Each point is reached from the start by the listed moves, each made once or not at all, plus a little noise. Say if it took an odd or an even number of moves. Then give how often each move was made.
In the rows, zero is written as 128.

Moves:
(1): [166 123 150  81  83]
(2): [146 113 116  55 183]
Start: [105  92 100 125 170]
Points:
[137  86 118  76 128] -> odd (1, 0)

Moves:
(1): [122  98 131  93 114  89 120 129  80]
(2): [112 176 136  91 148 133 153 105  96]
(3): [125 160 162 118 131 107 112  71 116]
(4): [114 137 116 153 144 101 141 132 103]
(5): [128  86  89 155 177 125 111 147 154]
(6): [120 125 128 163 159 147 122 111 109]
(7): [106 146 125 139 100 146 154 110 142]
(8): [118 100 139 142 159 118 198 139 121]
(9): [153 148 112 129 124 140 120 101 115]
Start: [ 93 130 125 138 145 136 136 134 126]
Points:
[ 55 115  72 205 184 124 154 142 140] -> odd (0, 0, 0, 1, 1, 0, 1, 0, 0)
[101  90 120 117 160  99 188 119  58] -> odd (1, 0, 0, 0, 0, 0, 0, 1, 1)
[ 61 177 120 177 248 157 209  24  81] -> odd (0, 1, 1, 0, 1, 1, 1, 1, 1)
[ 48  75 131 181 217 102 182  74  81] -> even (1, 0, 1, 0, 1, 1, 1, 1, 0)

Moves:
(1): [155 109 131 141 134 141 145 146 135 127 115 127 137 132 128 121 135 135
 134 122 134 139 132]
(2): [117 134 161 133 166 115 103 128 117 121 130 135 128  91 106 115 142 116
 140 128 154 133 147]
(3): [101 126 131 127 130 136 132 142 137 123 115 127 122 124 139 123 111 128
 114 135 128 111 134]
(4): [113 135 129 151 143 121 129 132 125 137 129 115 133 137 131 111 129 127
 128 124 148 144 112]
(5): [140 133 132 119 154 128 139 110 128 137 137 115 125 131 126 119 131 137
 123 143 120 148 116]
(6): [126 119 118 140 132 130 109 121 131 130 118 128 138 128 125 119 134 143
 131 124 130 125 106]
(7): [145 133 115 123 139 132 131 133 131 121 152 136 142 122 110 123 157 136
 116 119 142 138  97]
(8): [118 152 123 118 129 104 117 130 132 121 115 124 140 138 130 141 124 127
 121 131 114 123 120]
(9): [114 144 138 131 127 129 126 141 133 141 129 133 147 130 116 139 129 135
 143 108 122 117 131]
(10): [132 135 140 119 115 127 153 131 112 139 121 119 128 135 137 127 124 136
 118 139 142 132 127]
(11): [136 123 155 132 134 122 132 140 131 130 141 141 133 143 131 139 123 135
 123 122 142 131 127]
(12): [118 126 130 133 129 121 132 127 120 128 126 136 128 114 139 135 135 125
 133 129 129 133 123]
(13): [134 123 130 125 129 119 126 127 138 133 131 122 139 121 130 122 140 130
 134 113 139 131 119]
(14): [130 137 132 114 133 126 144 115 120 136 117 147 107 140 149 123 129 134
 125 131 130 132 143]
(15): [136 139 143 142 140 129 126 133 122 122 135 132 127 123 138 118 132 134
 134 130 138 131 138]
(16): [106 139 140 118 109 149 119 124 111 121 118 119 130 133 133 120 128 130
 146 127 135 149 135]
(17): [116 154 143 129 106 127 133 110 132 111 117 119 108 137 128 148 134 128
 131 111 127 132 128]
(18): [118 124 132 148 110 129 130 105 138  89 138 136 144 124  98 116 116 134
 147 121 118 130 138]
(19): [119 105 140 130 113 136 136 152 120 115 127 126 131 138 116 120 145 117
 141 121 121 112 132]
(20): [125 125 125 121 114 127 131 124 144 124 140 129 146 124 115 150 164 122
 120 136 136 108 133]
Start: [121 130 141 154 128 147 128 138 126 136 136 129 164 130 110 134 111 101
 135 114 142 119 158]
Points:
[ 80 177 197 112 159 126 122 138 111 126 152 141 218 104  70 134 225 102
 172  94 176 131 146] -> odd (0, 1, 0, 0, 1, 0, 1, 1, 1, 0, 0, 1, 1, 1, 0, 1, 0, 0, 1, 1)
[142 150 214 182 148 140 155 113 120  89 134 162 177 128  69 113 150 146
 150  79 209 160 154] -> odd (1, 1, 0, 0, 0, 1, 1, 0, 0, 1, 1, 0, 0, 1, 0, 0, 1, 1, 0, 0)
[120 177 243 176 173 124 136  83 121  84 157 157 137 121  90 120 120 124
 160 109 176 157 198] -> odd (0, 1, 0, 0, 1, 0, 0, 0, 0, 0, 1, 0, 0, 1, 1, 0, 1, 1, 0, 0)
[107 163 170 168 114 108 145 119 122  99 135 128 200 119 118 123 108 120
 155 110 156 128 154] -> even (0, 0, 0, 0, 0, 0, 0, 1, 0, 1, 0, 1, 1, 0, 1, 0, 0, 1, 0, 0)
[152 138 188 131 181 157 145 121  97 145 125 120 185 110 101  77 174 145
 151 112 219 191 126] -> odd (1, 1, 0, 0, 1, 1, 1, 0, 0, 1, 0, 0, 1, 1, 0, 1, 0, 0, 0, 0)
[133 169 216 156 169 146 171 153 119 113 119 140 149  99 126 101 161 128
 128  93 224 146 169] -> odd (1, 1, 1, 0, 0, 0, 1, 0, 0, 1, 0, 0, 1, 1, 1, 0, 1, 0, 0, 0)
[ 60 179 221 209 196  99  89 132 163 106 163 127 249 111  58 110 152 130
 158  89 196 117 139] -> even (0, 1, 1, 1, 1, 1, 0, 1, 1, 0, 1, 0, 1, 0, 1, 0, 0, 1, 0, 1)
[126 214 189 152 146 130 186 115 129 158 163 113 186 151 106 135 202 138
 130  87 206 159 121] -> even (0, 0, 0, 1, 1, 0, 1, 0, 1, 1, 0, 0, 1, 1, 1, 0, 1, 0, 0, 1)
[ 52 198 198 198 171 121  77 107 129 101 146 113 242 111  47 104 161 126
 187 104 179 149 151] -> even (0, 1, 0, 1, 1, 1, 0, 1, 1, 0, 0, 0, 0, 0, 1, 1, 0, 1, 0, 1)
